Every row gives one point. Examples show where two turns around zero, p and q, send a point. Where does a point land after both, in the order given? Backwards means that the second turn is done in reverse. Each puzzle has new turns, and all numbers are rounded.

Turn p:
[-43  22  -6] -> [-30 -38   3]
[-46 -15   9] -> [-49  -2   3]
[67 -7 32] -> [ 51  42 -35]
[ 22   1 -36] -> [29 -3 30]
Turn q:
[-13 -19 -20] -> [  3 -27 -13]
[-35  12  -7] -> [  7 -25  27]
[ -1 -11  31] -> [27 19 -2]
[85 32 30] -> [-41  85 -13]
[-36 -14 -34] -> [  4 -51   0]
Where do these land?
p, then q backwards: [  0  -5 -37] -> [-28  24   8]
q, then p: [-11  -2 -35] -> [-25  21  17]
p, then q backwards: [ 39  -1 -10] -> [-14 -13  36]
q, then p: [52 45 39] -> [ -3 -68 -40]
p, then q: [-39  11  42] -> [  3 -58   4]
q, then p: [-42 -48   0] -> [34 48 24]

Turn p:
[ 25  22 -18  13  33  15] -> [ 11 -39 -19  14 -22  15]
[-43 -13 -20  23  -7 -21] -> [27 24 38 22 13  5]
[ 38 -21 -26  17  -2  28] -> [ 22  -8 -39  20 -19 -30]
[-51  -1  39  10  -6 -12] -> [-20  44  28   1  14  33]
[-15  -8  -6 -97 -28 -18] -> [-15 -13  13 -61  74 -33]
[ 28   8 -20  25 -30   9] -> [ 29   5 -12  -9 -37 -21]
[ 42   0   5  -9  19 -11] -> [-25 -32  -9   3 -17 -18]
[-25  13  46  18  21  11] -> [-29  21  -2  10  -6  49]
Turn q:
[ 24  -7   7 -70  -5  48] -> [-32  48  -2 -36 -57 -10]
[-10 -11  39  43 -12 -71] -> [ 50 -36  44  46  24 -19]
[ 25  19 -19 -18  -5   0] -> [  2  -5   0 -34 -16  16]
[ 7 13  3  9  0 16] -> [  1  15  -1 -11  13   8]
[  4 -56   5  21  58  14] -> [-34  -9 -19   3  32 -67]
[-10  24  -9  16   7   7] -> [ 10   3 -19  -2  18  17]
[ -8  30  -7  -5 -48  41] -> [-14  39   6  -1  -7  57]
[-35   1  16  19  25 -26] -> [ 28 -12 -19  35  16 -18]
[  3 -12 -36 -15 -19 -29] -> [-11 -42   8  -1 -26  16]
Where do these land?
q, then p: [-28  33 -11 -12   6 -41] -> [ 20   0 -31  10 -21 -44]
q, then p: [ 48  51 -41  20  15  18] -> [ -8 -45 -42 -13  59  -3]
q, then p: [ -5  45   0  -9 -31  25] -> [ 17  -8 -43 -31  -8  23]
p, then q: [-35 -41  34  15  34 -18] -> [ 24  22 -28  29  55   5]
p, then q: [ 40 -33  22  24   5  -5] -> [ 13 -29   8  36  12  36]
q, then p backwards: [-24  -5 -13 -14 -26  17] -> [-1  3 30 25 20  5]
q, then p: [  1 -27 -24  27 -24  10] -> [-7 24 -4 27 22 30]
p, then q backwards: [  3 -23  34 -51  21  -5] -> [  8 -36 -30  35  14  33]

Turn p:
[ 43  45  30 -18 -47 -27  10 -13] -> [ 52 -17 -29 -19 -14  19 -26  54]
[ 32  24  20 -18 -27  45 -24  -7] -> [  7  22 -29  27  22   2 -15  54]
[-31  -3   7  10  32  31  61   8] -> [  3  39  22 -11  -1 -40 -32 -45]
[ 30 -30  -3  10  44   8 -14  23] -> [-36  31 -29 -11  -2  13  28 -22]
[-16  32  31   8 -16 -10 -23  -2] -> [ -1  -7  27 -16   5  11 -11  44]
[ 10 -30   8 -49 -10 -13 -42 -21] -> [-21 -33 -29  19 -17 -21  34  36]
[ 28  62   4 -61 -12  21 -22  24] -> [ 38  43  -9  36 -29  12  10  65]
[-42 -91 -34  48  21 -24  14  35] -> [-70 -32  18  -3 -13  11   2 -97]
[-46  38 -49  48 -27   7  57 -36] -> [ 64 -22  56   7  47  -5 -36 -49]
[ -9 -46 -13  23  43 -38 -16 -12] -> [-36 -25   2 -33   2  -2  46 -39]
Turn q:
[ 47  18  27 -11 -28 -16 -18   2] -> [-28  19  16  28  32  -3  36  16]
[ 10   1  26 -20  89 -21   9  20] -> [ 65  27  -3  55  -2 -27 -16 -32]
[  2 -60 -17  32 -25 -38 -40  -4] -> [ 10  -6  -8 -66  24 -22  53 -13]
[-18   9 -44  17  18  -9 -29 -19] -> [ 18   2 -27 -36  13 -21 -26  25]
[-13  10  32  43 -22  21  62 -31] -> [-27 -23 -24  18 -74  22  22  16]
[-33  22 -19 -62 -63 -30 -28 -30] -> [-78  51  14 -45  21 -11 -29  -4]
[ 14   9  51  17  21   7  47 -17] -> [  7   6 -10  52 -51   9  24   2]
[ 42  36 -56 -35  10 -18  27  27] -> [-12   0 -42  37  63  22 -37 -16]
[-70 -22  16  39  15  49 -15  44] -> [ 35 -66  49 -27 -46 -22 -23  -5]
[ 19 -23 -15 -21 -16  53 -15   8] -> [  9  -9  36 -16  21  52  -4   9]
Where do these land?
p, then q: [ 49   1  54 -47 -55 -43  15 -10] -> [-13 -33  18 -44  87  24   7 -32]
q, then p: [  0   5   2 -29 -38  -6  13 -67] -> [ 31  20  56  40  -5  -7 -20  20]
p, then q backwards: [-15 -41  21  20  13 -23 -29  36] -> [-21   2   5  -8 -66   6  24  -8]
q, then p: [  0 -20 -60  45  51 -52 -14  10] -> [ 34 -13 -48   5 -22  16  76 -38]
q, then p: [-49 -14 -16   9   2  40  30   2] -> [-26 -30 -28  46   9  -7  -6  28]
q, then p: [-35  16  23 -16   7 -62  13  22] -> [ 22 -60  30 -34  13   1  22   5]
p, then q: [ 45 -21 -47   0 -19  39 -47  44] -> [ 20 -67 -28 -16 -34  18 -31  48]
p, then q: [ 13 -14  23   6  20  81  41 -21] -> [ 12  29 -43   4  31 -65 -34  30]
q, then p: [-31  52  -1  31 -17  39   6  -6] -> [-56 -21  15  30 -24  30 -18   2]
q, then p backwards: [ 23  35   1 -19  36 -15 -29 -11] -> [  4  29   7 -14  -4  57   4 -13]
